Every row gives one point. Any point is a mix of the corners, with weights that add up to 1. It lies inside the corners' shape when no weight is negative. Say inside or outside, and name the corners with a negative weight.

Corners:
(1): [  2 114   1]
(2): [ 13 -40 -53]
(3): [-34 -70   6]
(4): [ 24 -61  56]
Points:
[ 16 -56  44] => inside
[ 15   1 -25] => outside (3)
[ -4 -30  20] => inside
[  0 -17 -48] => outside (4)
[-23 -48   1] => inside
[  3 -83 -23] => outside (1)
[ 3 82  4] => inside
[ 4 37  8] => inside

Corners:
(1): [-35 -10 -35 -88 -29 -23]
(2): [ 34  35  20 -22  56 -58]
(3): [ 18  -7 -28 -14 -32 -25]
(4): [ 20  62 103 -64  12  74]
(5): [-30  90  54 -40  -1  44]
(6): [ 90  40 -50 -35  29  -9]
(7): [-32 -54 -77  28  80 -78]
Points:
[-15 -14 -33 -18  25 -23] => outside (2)
[ -7  -1   5   8  16 -30] => outside (1, 6)
[ 14  -3 -31 -35  24 -44] => outside (5)
[ 14  24 -25 -21  31 -29] => outside (4)
[ -3   4 -32 -58  -2 -20] => inside

Corners:
(1): [-104   90  -86  -13   -6   45  -47   60  -30   18    1]
(2): [  39   -3  -97 -113  -36  -15   30   18  -40   84  -44]
(3): [ -12   -2  -43 -107  -87   34  -87   18  -30   50  -10]
(4): [  3  89  16 -74  22  47  -9   4 -29  24  26]
(5): [ 22  74  12  32 -24 -42  21 -50  -5 -20  45]
(6): [ -58   13  -14   -2 -117   64   16   -3   49  -38   65]
(7): [ 60  35 -26 -10  14   4  -2 -18 -45 -24  -3]
(8): [ -6 -48 -50 -31 -55 -50  35  37  67 -16 -29]
(9): [-19  31  70  -8 -42  57  50 -99  64 -33  28]
(10): [-105  -29    4   12    2   -3   38    5  -34   13   19]
(11): [ 50   6 -74 -17 -32 -15  58  78 -20  70 -71]
(12): [ 36  27 -10  31  58  19 -35 -74 -52  21  69]
Points:
[-39  21   3  36 -40  20  26 -25  32 -38  34] => outside (2, 3, 4)
[  8   6 -44 -32 -13  -9   3   0 -31  28 -13] => outside (4, 6)
[-17   4 -30 -10 -44   8  13   0   4   3   9] => outside (4)
[-22  20  12 -10 -34  32  23 -41  18  -8  26] => inside
[ -8  18 -47 -35 -76   5  12  20  34  -6 -19] => outside (4, 10, 12)
[ -9  37 -44 -70 -36 -16  22  24 -15  54 -27] => outside (6, 7, 12)
[ -4  25 -18 -25 -25  13  -7 -10  -5   9  20] => inside

Corners:
(1): [-37  46 -21  67 -16  -4 -21  38 -51  35  29   3  95 -18]
(2): [ -3  19  25  23 -18  19  15  26  19  -5   6 -55   1 -39]
(3): [-11  -1 -19  32 -43 -17  25 -52 -19 -15   9  20  41 -31]
(4): [-55 -11   2  12 -14  -4   6 -14 -18  20  73  19  31  36]
(5): [ 10 -14  99 -28 -20  46 -24 -45 -21 -48 -30  46  30 -27]
(6): [-45  -2 -17  55  -1  12  23 -54 -89 -43  -7  17 -17  -7]
(7): [-45 -27 -41  17  -9  32 -71  33   4 -40  37  10  74 -43]
(8): [ -3  18 -13   6  21  28   5  21  27 -20 -28  49 -81  -9]
(9): [ 15  33  48   5  12   4  15  59  63 -64 -15   1  33  10]
(10): [ -6 -11  14  -2 -26 -36  -6  22  16  41  11  -3  11  64]
(11): [-53 -58  13 -70  44  -8  30  10 -46  44  30  54 -19  51]
(12): [ 27   4  -6 -19  28 -42 -32 -67 -48  59   5 -14   2  10]
(13): [  53  -45  -18   -9   78    9   61   42    6  -24   12   54 -121   30]
(14): [ 14   9  12  19  32  26  34  11  24   0   0 -15  18  27]
(15): [ 32  20   3 -36 -22  66 -38   9  11 -70 -16  -2  19 -42]
Points:
[ -8  -5   2   9   9  28   7  12  -2 -33  11  19   3 -10] => outside (10, 12)
[  2 -20   6 -10  28  10  20  10 -10  -9   7  34 -35  14] => inside
[  1   2   8   5   6  11   4   4  -4 -24  -6  13   2  -5] => outside (4)
[  8 -13  23  -4  30   0  36 -12   4   2  -6  29 -34  39] => outside (1, 2, 7, 15)
[  3   0   4   0   8   9   2  18  13 -12   8  15   9   1] => outside (6)

Corners:
(1): [-10   1  -8  25  10  23  -3  -9 -47   4 -15 -11   1  -9 -14  -2  -5  20
  15  10]
(2): [-14  -3 -17 -16 -20  18  40  14 -33  23 -19 -13  15  39 -18   5 -13 -29
  -4  11]
(3): [  6  19   0  51  -3  21 -12   2  31 -26  -5   1  -8   7 -13  -8  -3   6
 -37  -5]
(4): [ -2  36   1  -1   9 -11  33 -14 -30   5   1  -5 -12   0  53 -12  30 -17
 -19 -56]
(5): [ 31 -13  -2  24 -21 -23 -10  -6 -26  -9 -15   6  -9  15  99  -8 -15  33
  -6  -5]
(6): [  5 -15  19   5 -13  16 -23  -7 -20 -27  -7  -2 -28  10 -15 -33 -10 -20
   3   7]
(7): [ -7 -21 -15 -34  17  10  -3 -20  20  19  -3  -1 -33   6  -9 -35 121 -12
  10 -12]
(8): [ 13  74 -14  29 -11  -9  20   4 -31  -5  28  -4  13   3 -12   4  -9  25
 -21 -16]
(9): [ -9  -6  51  28  22  14  -3   1  -5 -32  -9  10  -1  -2 -26 -30   7  21
   0  11]
(10): [-12 -15  12  14  -5  14 -19  20 -23  21 -29  26   2  -6  -1  26 -10 -19
   8  23]
(11): [ -6   2   1  19  23 -59  22  19 -10  23  -8  -2  11 -19  14  -2  40 -29
 -16   6]
(12): [-31  -6  -3   1   3  17 -14 -15 -36 -24   9 -18   2   1 -16  53 -14 -16
 -42  -1]
(13): [-13 -21 -18  -9 -19  10   5  26 -10   7  -6 -11  26  -6 -17  20  -9  15
 -11   1]
(14): [-24 -24  60   8 -12  26 -33  -5  36  -5  -7   3  14  19 -24  -7 -15 -29
   9  17]
(15): [ 30  -8  17  14  -6 -30  14  -6 -34   3  -9  -4  -3  -8  17  26 -13  15
  10  12]
(16): [-16   4 -22   8  -7 -20  41  25 -31 -18  54  -2 -28  10   8 -16   0 -23
 -55  -9]
(17): [ 21 -26  21   2 -14  -6  -1 -10 -20  13 -14  10  15   8 -10 -41   2 -12
  16  17]
(18): [-15 -11  26  -6 -10 -20  19 -10  25 -22  -1  11  22  -6 -23 -29  10 -15
   6  -5]
(19): [-13  13   1 -11 -16   0 -17 -15  14  26 -24  -1 -11  -3  25  12  -6   9
 -21  -8]
(20): [  4  -5  22   5 117  34  41  34 -13   7 -18  10   0  28 -38 -20  22 -12
  24  39]
(21): [  8 -12  -4  22 -11 -13 -11  -8 -15 -19   9  -1  -2  30 -12 -39  -7  62
  -1 -30]
Points:
[ -4  -7   6   1  -4   6  -2  -2 -15   0  -6   0  -3   7  -5  -2  -1   1
  -4   6] => outside (3, 4, 11)
[ -4  -3   6   4  -2   5   5  -2 -12  -4  -4   0   0   8  -6  -7   4   0
  -4  -2] => outside (11)
[ -2   8  13  10   7  -3  12   3 -14   1  -5   4  -1   5  10  -2   0 -17
 -12  -1] => outside (1, 7, 13, 21)
[-10 -11   4  10 -17  -3   4   3 -14  -2  -4   0  11   7   2  -5 -13   0
 -15  -5] => outside (6, 7, 8, 15, 20)
[ -3   5   8   6  20   3  15   3 -16   1  -5   0  -2   7   4  -8  12  -8
  -6  -6] => inside
[  0 -29  13  -4  12   9  -6  -5 -19   4 -18  -7  -1  14  -3  -5   8   3
  11  17] => outside (3, 4, 8, 10, 16, 18)
